Rows are points. A path goes straight from each point to the next, and from the last back to the first. The post is the endless flat space through its rows: a point in 2 columns, a line in 3, a plane in 4, and so on, so that a path can go around it. How many times does the path go around the post? Going back the other way cancels.

Post (1 x 2)
0:  -6 -18
Path (29 x 2)
0: -22   0
1:   4  14
2:  26 -36
3:  -3 -32
4:  12 -19
5:   8 -12
6:  14 -35
7: -17 -36
8: -28  -5
9:  -9   5
10:  22   0
11:   3 -28
12: -15 -60
13: -17 -19
14: -17  10
15:  22   2
16:  11 -24
17: -17 -53
18: -39 -29
19: -14  17
20:   8 -10
21:  19 -25
22: -16 -50
23: -43 -15
24: -33  12
25:  24   8
26:  16 -29
27:  -8 -34
28: -35 -40
Times around: 5

Post (7 x 8)
0: -24  -1  -1  34 -10 -16  -4 -19
1:  -2  -1  26 -26  -8  11  10 -13
2: -12  21   3   4 -17   1  12  15
3:  -9   4  10  -8  20   0  -5  -3
4:  -5   5   6  -6  -2   7  -9  -2
5:   3   0  -1  -8  31  17  -9   3
6:  -3   0   9  -5   5   2  -7  21
Path (28 x 8)
0: -13   6  23  -1   7   5  -8 -14
1: -11  -6  -1   8   7   9  -3  -9
2: -23  15  -7  -2   7 -13   4  11
3:  10 -12   5   5  10   1 -13 -13
4:  -8  21  16  11  16 -10  -6  24
5: -14  -5  18   7 -32  11 -14 -31
6: -17 -17  17   6  -3  -2  22  -8
7:  -9  -4  -2  -2   1  -2   2  -9
8:  -2  23  12   1   6 -12   4   5
9:  -1  17   9  -2 -22  14  18  -7
10: -16  -2   8 -10  -7 -10   1  -6
11:   8 -14  12 -36  43  15 -12  23
12:  -7  14   6   7  -1   5  41 -25
13:  -6   7   7   4  20  -3 -19  -1
14:   3   4  12  -5  26  27  -2   9
15: -32   0 -12  27  -1  -5 -11  -3
16: -34  -3  22   7   2 -44   5  31
17:  -9  35 -18  22 -21   4   8 -14
18:   2   9   0  22  21   0 -13  10
19:  -5  -2   3  14  -8  10 -23  -9
20:  13 -17   2 -30  -7  60   1 -20
21: -23  12   8  -3 -13  -7  24 -13
22:  -2   0  -4  13   7  -4 -17 -24
23:  -9  52   8  -5  -2   0  13   7
24: -13  16  19  -9  -8   0   0  -5
25: -22  10  -1  21 -46   6  35   7
26:  -1  -6  13 -14  16   4 -29  18
27:  13   0   7  24   2  23   1  -1
Times around: 4
